Each row is a point. Any point is a mix of the corners, with weights that add up to 1. It lies inside the corners' shape when no weight is negative. Say inside or outside, and name the corners with a negative weight.

Corners:
(1): +3.58  -2.45
(2): -1.30  -0.88
(3): -1.87  +4.71
Points:
+2.81  -1.94 -> inside
-1.15  -0.57 -> inside
-0.85  +0.19 -> inside
+0.92  +0.87 -> inside
+1.15  -1.25 -> inside
-1.18  -0.31 -> inside
-1.86  +0.27 -> outside (1)
-1.14  +4.66 -> outside (2)
-1.09  +2.71 -> inside

Corners:
(1): -3.10  -3.04  +0.24  -4.30  +0.98  +4.53  +2.65  -0.74  -2.37
(2): +0.81  +3.01  +3.22  -3.35  +0.27  +2.80  +1.75  -2.65  -0.54
(3): +1.30  +0.53  -1.07  +3.58  -5.88  -5.43  -6.09  -2.14  +1.29
(4): +1.79  +0.54  +1.16  -0.25  +3.65  +2.45  +2.17  -1.93  -0.28
(5): +1.37  -0.60  -5.18  +2.44  -2.23  -4.20  +0.23  +2.74  -0.05
(6): -5.61  -3.42  -4.17  +1.21  -4.13  -0.05  +1.86  -0.23  +4.30
(7): -1.87  +0.46  +2.32  +1.86  +2.47  -3.30  -0.36  +4.26  +1.21
(8): -2.52  +1.19  -0.66  -1.50  +3.36  -4.56  +2.65  +0.97  +1.66
(9): -1.50  +2.41  -3.23  +0.98  +2.95  +3.51  +2.14  +1.90  +1.44
(10): -0.42  -1.47  -0.90  -4.65  -1.96  +1.86  -0.08  -1.19  +3.13
Points:
-0.88  -0.18  +1.02  +0.67  -0.80  +1.01  -0.84  -1.97  +0.32 -> outside (5, 8, 10)
-0.06  +1.04  -0.36  -0.92  -0.08  +0.60  +1.09  -0.31  +0.14 -> inside
-0.64  +0.44  -0.40  -0.79  +1.19  -1.06  +0.85  +0.68  +0.62 -> outside (6)
-1.13  -0.50  -0.06  -2.91  +0.75  +0.53  +2.37  -0.32  +1.15 -> outside (3, 9)
-1.61  -0.73  +0.14  -2.11  +0.48  +1.55  +1.10  -0.93  +0.84 -> outside (5)
-0.77  +0.50  -0.55  +0.80  -0.81  -1.74  -0.28  +0.20  +1.65 -> outside (1)
-1.45  +0.25  +0.57  -1.38  +1.14  +0.33  +1.09  -0.64  +1.28 -> outside (5)
-1.71  -0.93  -0.96  -0.79  -0.57  +1.08  +1.44  -0.78  +1.44 -> inside
-1.58  +0.67  +1.18  -1.10  +0.02  +1.46  +0.11  +0.14  +0.80 -> outside (4, 5, 8)
